Rows are points. Each copy is the shape, with its points in the same order, turned, moved and blurred by noise. Is it also mirrored, or only turned?

Shape:
| -11 |   3 | -33 |
|  29 | -40 | -10 |
|  -8 |  -4 |  28 |
|  45 | -56 | -15 |
|   1 |  39 |  27 |
|  -9 | -10 |  26 |
|  -2 |  20 |  14 |
|  -8 |  -1 |  -8 |
Copy 1:
| -21 | -19 | -18 |
|  42 | -26 | -13 |
|  12 |  32 |  -7 |
|  60 | -40 | -12 |
| -17 |  36 |  28 |
|  16 |  30 | -11 |
|  -9 |  22 |  11 |
|  -7 |   2 | -14 |
Copy 1 is: mirrored
Copy 2, 8 rows:
|  19 | -29 | -16 |
| -37 | -21 | -40 |
| -21 |   5 |  13 |
| -54 | -36 | -54 |
|  10 |  34 |   6 |
| -27 |  -3 |  12 |
|   2 |  13 |   2 |
|   0 | -12 |  -6 |
Copy 2 is: mirrored

Shape:
|  46 |  15 |  19 |   4 |
| -12 |  -7 |  12 |  26 |
| -35 |   7 | -21 |   6 |
|   8 |  24 |  23 |  -3 |
|  25 |  -9 |  -7 | -53 |
| -13 |  -9 | -29 | -18 |
|  37 | -11 |  -8 |   9 |
Copy 1:
|  44 |   9 |   5 |  27 |
| -22 |   5 |   4 |  23 |
| -33 |   8 | -23 | -10 |
|  13 |  20 |  17 |   4 |
|  37 | -44 | -11 | -25 |
| -17 | -20 | -32 | -16 |
|  24 | -13 | -20 |  34 |
Copy 1 is: only turned
Copy 2:
|  42 |  30 |  -3 |  -6 |
|  -3 |  -7 |   8 |  24 |
| -32 | -14 | -26 |  14 |
|   2 |  31 |   1 |  -4 |
|  15 |  -5 | -18 | -60 |
| -12 | -25 | -31 | -17 |
|  42 |  -8 | -14 |  -1 |
Copy 2 is: only turned

Shape (12 x 6):
|  26 | -12 |  27 |   1 |   0 | -29 |
|  14 | -27 |   5 | -38 |  17 |   8 |
|  30 |  23 | -25 |  -2 | -40 | -34 |
| -24 |  20 |  -9 |  17 |  -6 | -14 |
| -17 |  32 |  26 | -16 | -23 | -18 |
| -15 |   1 | -14 |   3 |  -6 |   4 |
| -12 |  27 | -18 |  -2 |  -9 |  -7 |
|  10 |   7 |  21 |   6 | -12 |   3 |
| -24 | -12 |  17 |   4 | -37 | -31 |
|  32 |  26 |  28 |   3 | -26 |  11 |
| -20 | -21 | -22 | -15 |  19 | -45 |
|  22 |  10 |   3 |  11 |  -2 |  -8 |
Copy 1:
|  38 | -13 |   1 | -10 |  11 | -31 |
|   6 | -10 | -24 | -31 |  34 |   7 |
|  33 |  16 | -29 |   3 | -47 | -20 |
|  -9 |  23 |   7 |  25 | -10 | -15 |
|  -1 |  31 |  23 | -23 | -18 | -27 |
| -11 |   7 |  -4 |  12 |  -4 |   3 |
|  -5 |  33 |  -6 |  10 | -16 |  -4 |
|  20 |   1 |  19 |  -6 |  -5 |  -3 |
| -13 | -14 |  13 |  -3 | -22 | -43 |
|  43 |   8 |  24 | -19 | -22 |   8 |
| -17 |   4 | -38 |  12 |  25 | -42 |
|  31 |   8 |   0 |   7 |  -3 |  -5 |
Copy 1 is: only turned
Copy 2 (12 x 6):
|  44 | -17 |  17 | -26 |  14 |   6 |
|   3 |   7 |  11 | -57 |  -3 | -18 |
|  54 | -27 | -46 | -12 | -20 |   3 |
|   2 |  -6 | -26 |  12 |   6 |  17 |
|  17 |  -2 |  -9 | -12 | -19 |  50 |
|  -6 |  -5 | -17 |  -4 |  -7 |  -4 |
|   8 |   2 | -36 |  -2 | -10 |  13 |
|  26 |  -1 |  11 |  -3 | -13 |   7 |
|   5 | -46 |  -1 |  -7 |  -5 |  30 |
|  50 |   8 |  11 |   0 | -36 |   9 |
|  -6 | -24 | -30 | -41 |  38 |   5 |
|  36 |   0 |  -5 |  -3 |  -1 |  -4 |
Copy 2 is: mirrored
Copy 3 (12 x 6):
|  32 |  -3 |  34 |  39 | -12 |   8 |
|  14 |   1 |  -5 |  10 |   3 |  47 |
|  34 |  29 | -12 |  35 | -19 | -42 |
| -23 |  -2 |  11 |  17 | -12 | -32 |
|  -9 |  26 |  24 |  13 | -45 |  -8 |
|  -7 |  -8 |  -6 |   6 |  -4 | -14 |
| -17 |  16 |  -2 |  12 |  -9 | -25 |
|  14 |   4 |  28 |   2 | -16 |  -9 |
|   1 | -21 |  12 |  28 | -53 | -18 |
|  35 |  26 |  35 | -10 | -19 | -16 |
| -18 | -15 | -16 |  59 |  -5 |  10 |
|  20 |   6 |  20 |  17 |   3 | -17 |
Copy 3 is: mirrored
Copy 4 (12 x 6):
|  38 | -44 |   7 |  -2 |   2 | -10 |
|   2 |  -9 |  25 | -34 |  -7 | -22 |
|  60 |  -7 | -41 |   8 | -29 |  -8 |
|  11 |  -3 | -35 |  18 |  15 |  12 |
|  37 |  -6 | -21 | -16 |  18 |  37 |
|   0 |   0 | -17 |   8 |  -5 |   5 |
|  18 |  16 | -31 |   6 |   3 |   9 |
|  31 | -18 |   9 |   9 |  -4 |  22 |
|  10 | -43 | -37 |  -9 |  -7 |  30 |
|  54 |  -5 |  17 |   7 | -16 |  31 |
| -11 | -26 | -38 | -17 |  18 | -36 |
|  33 | -12 |   1 |  17 |  -5 |  -4 |
Copy 4 is: mirrored

Shape:
|   1 |  30 |  11 |  16 | -12 |  -2 | -31 | -22 | -17 |
|   9 | -21 | -14 | -36 |   2 | -24 |  29 | -21 | -14 |
| -22 |  12 |  27 |   4 | -17 |  -4 | -23 | -18 | -10 |
|  15 |  15 |  -8 |   9 |  19 |  29 | -10 |  32 |   2 |
|  20 |  -2 | -36 | -25 |  -8 | -23 |   9 | -17 |  -1 |
|   0 |  30 |  24 | -12 | -17 | -18 |   7 | -40 | -32 |
|   8 |   0 |  11 |   7 |  10 |   0 | -23 |   9 |  17 |
|  -6 |  23 |  10 |  17 |  20 |   1 | -17 |  -6 |  21 |
|  20 |   9 |  17 |   5 |  -6 |  21 | -25 | -16 |   1 |
|   4 | -28 | -32 |   9 |   4 |  -8 |  23 |  -6 |  -4 |
|  -2 |  20 | -10 |  -2 |  -1 |  38 | -13 |   5 |  23 |
|  29 | -22 | -19 |  24 |  11 |   5 |  39 |  -2 |  25 |
|  24 | -19 | -28 | -10 | -20 | -22 |  42 |  12 |  11 |
Copy 1:
|  -7 |   2 |  22 |  -4 | -33 |  11 | -24 | -24 | -34 |
|  23 | -12 |   1 | -33 |   3 | -25 |  31 |   8 |   5 |
| -24 |   6 |  28 | -11 | -24 | -14 | -24 | -14 | -20 |
|   8 |  31 |  13 |  17 |  22 |  38 | -15 |   7 | -17 |
|  31 | -11 | -17 | -25 |  -8 |  -1 |   7 |   0 |   6 |
|  -2 |  -1 |  34 | -25 | -48 | -11 |  15 | -12 | -28 |
|   0 |   3 |  25 |   9 |   8 |  12 | -29 |   2 |   4 |
| -15 |   0 |  32 |   1 |  -2 |  31 | -20 | -14 |   4 |
|  13 |  19 |  33 |  10 |  -7 |   1 | -26 | -23 | -15 |
|   9 | -17 | -17 |   6 |  20 |  -6 |  22 |  -6 |   3 |
|   0 |  42 |   9 |   1 |   8 |  26 | -20 | -19 |   7 |
|  22 | -10 |   3 |  37 |  21 |  12 |  28 | -10 |  27 |
|  25 |  -4 | -21 |  11 |  -3 |  -8 |  27 |  22 |  26 |
Copy 1 is: mirrored
Copy 2:
|   8 |  28 |  10 |  -2 |  -4 |  -4 | -17 | -41 | -20 |
|  34 | -19 | -10 | -27 |  -8 | -60 |  14 |  12 | -19 |
| -11 |   5 |  25 | -10 | -12 | -11 | -15 | -32 | -21 |
|  15 |   2 | -13 | -15 |  21 |  36 |   8 |   2 |   2 |
|  34 |   0 | -30 | -21 | -13 | -45 |  -6 |   3 |   7 |
|  16 |  33 |  22 | -24 | -11 | -40 |   2 | -29 | -37 |
|   9 | -13 |  11 |  -4 |  11 |   6 |  -7 | -13 |  14 |
|  -8 |  11 |   7 |  -3 |  22 |  -1 |   2 | -24 |  15 |
|  17 |  14 |  17 |   5 |   9 |   5 | -26 |  -5 | -10 |
|  20 | -17 | -29 |  10 | -13 | -26 |  24 |   8 |  -5 |
| -13 |  13 | -12 | -13 |  13 |  17 | -18 |  17 |   4 |
|  25 |  -2 | -13 |  23 |   0 | -14 |  34 |  34 |  22 |
|  35 |  -8 | -20 | -18 | -35 | -27 |  27 |  28 |  17 |
Copy 2 is: mirrored
Copy 3, 13 rows:
|   5 |  27 |  18 |  15 |   0 | -15 | -16 | -14 | -17 |
| -10 | -34 | -30 | -14 |  -2 | -16 |  30 | -32 |   6 |
| -11 |   3 |  34 |   9 |  -5 | -18 | -10 | -14 | -11 |
|   4 |  12 |  -8 |  -2 |  24 |  42 |  -1 |  28 | -17 |
|   4 | -15 | -47 |  -4 | -10 |  -9 |   4 | -28 |   8 |
|   3 |  15 |  16 |  -6 |  -6 | -37 |  18 | -36 |  -9 |
|  -4 |  -6 |   1 |   5 |  24 |  13 | -16 |   9 |   7 |
| -17 |  23 |   8 |  15 |  30 |   6 | -12 |   2 |   8 |
|  23 |   9 |  23 |  11 |   7 |  22 | -13 | -16 |  -4 |
| -13 | -27 | -34 |  24 |   2 |   9 |  21 |  -3 |  -8 |
| -18 |  18 |  -2 |  -2 |  -7 |  46 | -12 |   1 |   3 |
|   4 | -16 | -37 |  40 |  15 |  28 |  34 |   7 |  26 |
|   5 | -28 | -51 |   6 | -20 |  -1 |  34 |  13 |  18 |
Copy 3 is: only turned
Copy 4, 13 rows:
|  -7 |  37 |  29 |   9 |  20 |  -7 |  -4 | -20 |  -1 |
|  19 | -20 |  -9 | -45 |  -5 | -26 |  -2 |  -1 | -20 |
| -19 |  21 |  27 |  10 |  -4 |  -3 | -16 |  -6 |   1 |
|  -7 |  17 |  -4 |   2 |  46 |   1 |  29 |  32 |  15 |
|  13 |   1 |  -2 | -50 |   9 | -35 |  16 | -15 |  -2 |
|  11 |  35 |  21 |  -8 | -14 | -10 | -14 | -18 | -36 |
|   1 |   8 |  11 |   4 |  20 | -13 |   2 |  18 |  32 |
|  -2 |  31 |  -8 |  18 |  20 | -15 |  -5 |   8 |  25 |
|   8 |  22 |  22 |  -7 |  28 |  15 |  -4 |   2 |  19 |
|   8 | -29 | -19 | -16 |  14 | -19 |  25 | -14 |   0 |
| -21 |  28 | -12 | -14 |  27 |  13 |  13 |  13 |  29 |
|  37 | -19 | -35 |  -5 |  12 |  -2 |  37 |  -2 |  24 |
|  22 | -20 | -13 | -37 | -13 | -24 |  50 |   3 |   6 |
Copy 4 is: mirrored

Shape (15 x 11):
|  11 |   1 |   7 |   6 |  15 |  13 |  -9 |  15 |  -1 |  -3 |  -3 |
|  -9 |   4 |   8 |  18 |   9 |  14 |  51 |  12 | -13 |  -3 |   2 |
| -17 |   9 | -17 |   5 |  -9 |   5 |  -7 |   1 |  19 | -11 |   9 |
| -16 |  13 |  13 |  -2 |  11 |  12 |  -7 |  13 | -11 |  -7 |  -1 |
|   0 | -12 | -12 |   1 |   6 |  19 | -11 |  14 |   5 |  51 |   4 |
|  -2 |   9 |  15 |  12 |  13 |  18 |  -4 |   8 | -11 | -18 | -60 |
|  -9 | -23 | -22 |  10 |   0 |   8 | -10 |  13 |   2 |  -1 |  10 |
|  -5 |   7 |   1 |  11 |  19 | -17 |  36 |  16 |  -1 |  -5 |   9 |
|  46 |   7 |  17 |  -9 |  11 |  14 |   2 | -13 |  -1 |   0 |  -2 |
|  -9 |   5 |   0 |   3 |  15 |  10 | -10 | -12 | -11 | -19 |  -4 |
|   2 | -16 |  14 |  13 |  13 |  -7 |  -9 |   0 |  -9 |  35 |  -7 |
| -17 |  -8 |  13 |  -8 | -40 | -25 |  -1 |  14 |  11 | -18 |   1 |
| -17 |  -7 |  -8 | -25 |   8 |  13 |  -4 |   3 | -13 |  15 |   0 |
| -17 |   3 |  10 | -12 |  10 |  17 |  -6 |   4 |  -7 |  -4 |  12 |
|  38 |  -2 | -11 |  16 | -17 | -12 | -11 |   5 |  -7 |  24 |  10 |
Copy 1, 15 rows:
|   5 |  15 |   0 | -12 |   9 |  15 |  -5 |   3 |   0 |  -2 |  -9 |
| -41 |   9 |  10 |   4 |   8 |  12 |  29 |  10 |   8 |  27 |  -3 |
|   3 | -20 |   5 |  14 |   0 |   4 | -14 |   7 |  11 |  -5 | -13 |
|  -3 |  11 |   7 |  -9 |  -2 |   1 | -12 |  17 | -13 |  12 | -12 |
|  20 |  -2 | -24 | -14 |  41 |  15 | -17 |  -8 |   5 |  35 | -16 |
| -23 |  35 |  -4 | -26 | -19 |   4 |  -1 |  -8 |   5 | -18 | -45 |
|  -6 | -18 | -12 |   4 |  28 |  12 | -16 |   3 |  -1 |  -8 |  -8 |
| -20 |  12 |   3 |  10 |  18 | -13 |  20 |  17 |  14 |  10 |   6 |
|  24 |  34 |   1 | -15 |   2 |  21 |  25 | -24 |   0 |   0 |   9 |
|  -4 |   9 |  14 |   2 |  -4 |   1 |  -2 |  -8 | -19 |  -7 | -19 |
|  -4 |  23 | -11 | -13 |  36 |  -6 | -16 | -26 |   3 |  18 |  -6 |
| -14 | -25 |   3 | -14 | -17 | -22 | -20 |  -2 |  24 |  -7 |  18 |
|   5 | -18 |  -4 | -21 |  18 |  -5 |  -3 |   5 | -20 |  14 | -24 |
|   5 |  -2 |  15 | -12 |   9 |   9 |  -6 |   9 | -19 |  11 |  -8 |
|  12 |   8 | -38 |   6 |  13 |  10 |  -8 | -19 |   6 |  11 |  24 |
Copy 1 is: mirrored
Copy 2, 15 rows:
|  13 |  12 |   8 |  14 |  -1 |  15 | -13 |   3 |  -4 |  -5 | -11 |
| -22 | -15 |  11 |  19 |  -1 |  21 |  18 |  20 | -11 |  25 | -25 |
| -12 | -15 |  -8 | -13 |  -5 |   9 | -22 | -15 |   8 |  -4 |  -9 |
| -11 |   9 |  21 |   5 |   0 |  13 |  -5 |  -8 | -13 |  -8 |  -5 |
|  -6 |  36 |  -7 |   1 | -14 |  17 | -27 |  26 |  26 |  13 |   9 |
|   2 |  29 |  29 |  23 |   6 |  -3 |  -6 | -24 |  -3 |   5 | -54 |
| -11 |   2 | -20 |   3 | -13 |  -1 | -24 |  14 |   4 | -13 |  -9 |
| -10 | -20 |   3 |  11 |  26 |  10 |   6 |  18 | -11 |  18 |  -9 |
|  40 |  12 |   2 |  21 |  -3 |  23 |  19 |  -9 |  16 |   4 |  -4 |
| -10 |   5 |   1 |  21 |   2 |   9 |  -2 | -24 |  -1 | -14 | -10 |
|  -1 |  24 |   9 |  30 |   1 |  -8 | -15 |  16 |  19 |  13 |  10 |
|   0 | -25 |  16 | -24 |  -8 | -36 |  -1 |  -2 |   4 |  -4 |  -4 |
| -21 |  29 |  -3 |  -5 |  -1 |   8 |   5 |   5 |   9 | -12 |   3 |
| -14 |   7 |  13 |   2 |  -5 |  16 |   0 |  -4 |  -2 | -17 |   3 |
|  32 |   9 | -23 |   9 | -14 |  -8 | -13 |   7 |   5 |  27 |  13 |
Copy 2 is: mirrored
Copy 3 (15 x 11):
|  11 |  -2 |   3 |  19 |  19 |   4 | -20 |   2 |   1 |  -7 |   1 |
| -19 |  -5 |   6 |   0 |  10 |  19 |  17 |  15 |   8 | -41 |  -8 |
|  -5 |  12 | -30 |  23 |   6 |  12 |  -1 |  11 |  10 |  15 |   4 |
| -19 |  10 |   2 |  16 |  17 |   1 | -23 |  13 |  -5 |  -5 |  -1 |
|   9 | -16 |  17 |   7 | -14 |  32 | -29 |  -8 |  18 |  18 |   4 |
|  -4 |   0 |  17 |  44 |  31 |  -2 | -11 |   7 | -22 |  -8 | -46 |
|   3 | -20 | -26 |  18 |  -5 |  12 | -17 |   4 |   4 |   3 |   7 |
| -13 | -10 |  -3 |  -1 |  14 |  -7 |   9 |  17 |  30 | -24 |  -2 |
|  30 |  18 |  14 |   1 |  26 |  -3 |  -3 | -28 |   0 | -12 |  -1 |
| -16 |   9 | -16 |  25 |  19 |  -4 | -15 | -13 |  -6 |  -9 |  -6 |
|  -3 | -21 |  27 |  18 |  -9 |  -5 | -14 | -16 |   9 |   5 |   3 |
|  -2 |   5 | -19 |   3 |  -9 | -25 |  17 |  31 | -16 |  22 |   6 |
| -16 |  -2 |  -6 |  -8 |   2 |  12 | -29 |  -7 |  -2 |  12 |  -8 |
| -20 |   8 |  -5 |   4 |  17 |   8 | -21 |   2 |  -8 |   1 |  10 |
|  37 |   4 |   4 |  13 | -27 |  -9 |  -9 | -11 |  20 |  -3 |   6 |
Copy 3 is: mirrored
